Every row gives one point. Before rounding, the points of a table are all equally far from one centre. They may lie mostly on one side of it. Write the centre, to within rounding.
(in the rows, 128 means zero)

Points:
[[ 86 149]
 [ 81 108]
 [112  86]
 [ 78 127]
 [ 79 113]]
Centre: [116 125]

Points:
[[116 113  79 141  99  91  84 175 100]
 [129  85  96 118 109  86 107 145 101]
 [101 113  61 136 154 102 142 176 101]
 [110 104  71 114 139 121  88 167 124]
 [115 118  59 120 109 104 121 181 132]
 [ 95  84  83 137 116  92  91 177  85]
 [ 96  83  65 132 137 120 139 138  98]
 [137 122  81 162 125 108 120 164 144]
 [ 89  92  84 104 110 103  89 172 108]
 [ 97 118  49 128 127 136  99 161 105]
 [111  93  87  95 103  92 102 183  67]
 [123  99  75 125 160  95 115 179  95]
 [146  91  84 121 124  79 129 172  97]]
Centre: [116 113 125 134 112 150 136 185  91]

Points:
[[130 184 164 190 133 119 166 152 162 121 145 134 155 132 111 130 166 135
  116 152]
 [146 205 151 149 148 171 146 170 182 110 115  74 176 118  96 113 130 118
   98 172]
 [120 161 134 162 146 161 159 111 160 150 137 101 189 142  97 127 176 185
  113 145]
 [130 186 144 166 158 146 176 159 177  92 136 124 179 121  88 112 145 153
  110 156]
 [166 162 155 158 127 199 154 160 150 138 114 133 207 125 128 113 137 157
   65 134]
 [128 163 175 192 136 146 172 142 153  97 129 134 152 112  87 128 134 119
  110 185]
 [109 180 130 178 126 171 133 164 181 157 143  78 182  84 137 122 132 118
   91 164]
 [130 176 139 181 146 183 147  95 178  99 132 130 175 128 118 139 152 183
  118 151]
 [115 165 143 152 138 179 175 108 178 105 135 135 160  89 136 129 161 145
   97 132]
 [107 157 191 175 152 164 173 119 135 140  99  91 190 118 119 136 156 130
  100 155]
 [127 159 149 199 122 172 149 135 168 130 110  92 170 162  95 132 158 203
  110 138]
 [143 200 166 168 124 192 145 119 182 126 125 107 186 114  98 118 142 129
   97 147]
 [120 203 151 127 149 136 157 142 154 127 118  90 179 130 123 135 156 157
  110 132]
 [118 197 117 152 120 165 181 136 176 110  99 110 161 141 113 140 137 126
  102 115]
 [131 190 134 143 140 148 148 163 173 143 130  93 191 138 135 104 170 154
   97 111]
 [134 176 156 175 156 160 166  98 153 107 136  93 193 113 108 121 153 144
   99 147]
 [ 85 193 151 184 124 163 145 171 182 135 119 130 159 134 117  99 135 170
   95 125]
 [137 188 133 122 161 169 160  92 194 138 115 106 154 150 114 136 157 137
   67 152]
 [146 160 173 157 148 152 166 188 204  99 120 145 168 144 127  93 164 151
  130 149]
 [ 99 168 132 169 154 162 172 130 185 117 125 134 185 143 130 139 177 174
   92 127]
 [111 187 144 167 153 184 138 153 215 100  94 119 187 120 114 107 166 155
   97 151]
 [134 198 157 144 112 160 191 126 181 101 107 136 175 119 147 103 136 120
  111 156]
 [113 173 134 181 146 180 158 142 197 124 164 119 159 112 110 120 133 168
   92 120]
 [135 189 153 170 144 170 189 140 197 102  99 121 186 123 113 132 167 142
  112 186]
 [ 88 189 153 138 112 183 160 117 191  88 113  92 177 117 143 105 127 146
  122 154]
 [144 201 159 170 140 154 156 177 176 149 158  95 176 127 145 145 118 116
   95 158]
 [121 150 196 181 113 155 135 165 135 126  91 101 200 101 129 101 121 143
  115 166]]
Centre: [130 134 142 158 136 160 143 142 175 130 112 107 155 145 139 118 126 142
 100 168]
